Each row is a point. Each copy is the shape, with its points in the same order, turned, moved and blurred by noise. Some copies are also mirrored. Which?

Shape:
[[-0.82,-2.63,-1.53],
[-1.17,0.52,0.30],
[-0.97,-1.70,2.82],
[1.87,3.90,-1.59],
[-0.20,2.30,2.36],
[-0.64,-1.88,-1.15],
[0.09,2.40,-2.17],
[3.95,-0.21,-0.19],
[-2.33,-0.31,-0.32]]
Copy 1:
[[-2.15,-0.54,-0.68],
[0.51,0.52,1.07],
[-1.04,-1.43,3.07],
[4.54,-0.45,-1.80],
[3.02,-0.90,2.59],
[-1.16,-0.28,-0.41],
[2.71,0.69,-1.44],
[1.47,-4.27,-1.14],
[-0.83,1.52,0.70]]
Copy 1 is: only turned
Copy 2 (9 x 3):
[[-0.18,-2.50,-3.06],
[-1.53,-0.77,0.03],
[0.22,-3.19,1.46],
[-0.99,4.15,-0.43],
[-1.05,0.50,2.62],
[-0.40,-1.97,-2.22],
[-1.92,2.22,-1.58],
[3.07,1.49,-0.86],
[-2.30,-1.87,-0.91]]
Copy 2 is: only turned
Copy 3, 9 rows:
[[-2.90,2.95,-1.20],
[-0.38,-0.55,-1.47],
[-3.18,-1.98,-0.68],
[3.90,1.13,0.04],
[1.14,-2.44,0.10],
[-2.51,2.04,-1.88],
[2.63,2.38,-1.30],
[-0.20,2.20,3.41],
[-1.10,0.59,-2.95]]
Copy 3 is: mirrored

Shape, 10 rows:
[[1.38,-2.39,0.12,1.11,2.53,1.49],
[-1.75,-2.73,-0.62,1.66,-2.27,1.92],
[0.97,0.25,-0.94,2.09,-1.48,3.13],
[1.74,-3.87,-1.65,2.49,-1.86,-0.67],
[-0.42,-0.91,-0.65,-0.71,1.16,-1.27],
[-0.80,1.20,1.82,1.34,0.19,-0.68],
[-1.17,2.76,0.45,-0.69,3.15,3.23],
[1.24,1.59,3.26,-2.57,-2.15,-2.14],
[3.17,1.69,2.80,-2.92,-3.04,1.09],
[-2.17,-0.30,-2.51,-0.84,-0.60,-0.55]]
Copy 1:
[[-1.91,3.08,-3.54,1.35,0.35,0.01],
[-1.50,-0.32,-2.27,2.28,1.56,3.87],
[-0.41,2.69,-1.16,2.12,-1.06,4.11],
[-1.39,-1.18,-3.99,4.06,-1.35,1.59],
[0.28,0.14,-1.81,-0.15,0.36,-0.60],
[-0.88,1.12,1.42,0.79,0.42,0.18],
[0.56,5.39,-0.07,-1.72,1.36,0.99],
[-2.09,-1.24,2.19,-2.45,-2.49,-0.05],
[-2.74,0.81,1.34,-2.86,-4.52,2.43],
[1.84,-0.77,-1.77,-0.42,1.41,1.64]]
Copy 1 is: mirrored
Copy 2 (10 x 6):
[[3.23,-0.11,-0.62,-1.78,-0.36,0.18],
[0.85,-4.51,0.12,-0.07,-0.35,2.43],
[1.48,-2.46,-1.25,1.40,-3.05,1.07],
[2.55,-5.09,0.45,-0.45,0.41,-1.70],
[0.26,0.00,0.05,0.38,2.03,-0.29],
[-0.79,0.30,2.01,0.73,-1.17,0.55],
[0.31,3.51,-1.59,1.48,-1.44,3.15],
[-4.80,-0.03,0.17,-0.40,-0.74,-2.37],
[-4.07,-0.45,-2.77,-0.58,-3.22,-2.16],
[-0.49,-1.44,-0.71,2.40,2.34,1.05]]
Copy 2 is: only turned
Copy 3, 10 rows:
[[-1.14,3.13,-1.27,-0.03,2.18,-1.13],
[1.12,0.52,-2.62,1.99,-1.75,-1.01],
[1.25,1.99,1.35,1.31,-1.17,-0.90],
[2.18,2.29,-2.84,2.43,0.90,1.62],
[-2.01,0.06,-1.65,-0.20,1.38,1.51],
[-1.12,-1.77,0.43,1.15,1.91,-0.55],
[-4.17,0.59,2.51,-1.48,-0.09,-1.81],
[1.20,-4.16,0.35,-2.42,2.36,1.35],
[3.08,-1.91,2.03,-4.25,0.80,0.57],
[-1.95,-0.64,-1.61,0.84,-1.50,2.03]]
Copy 3 is: mirrored
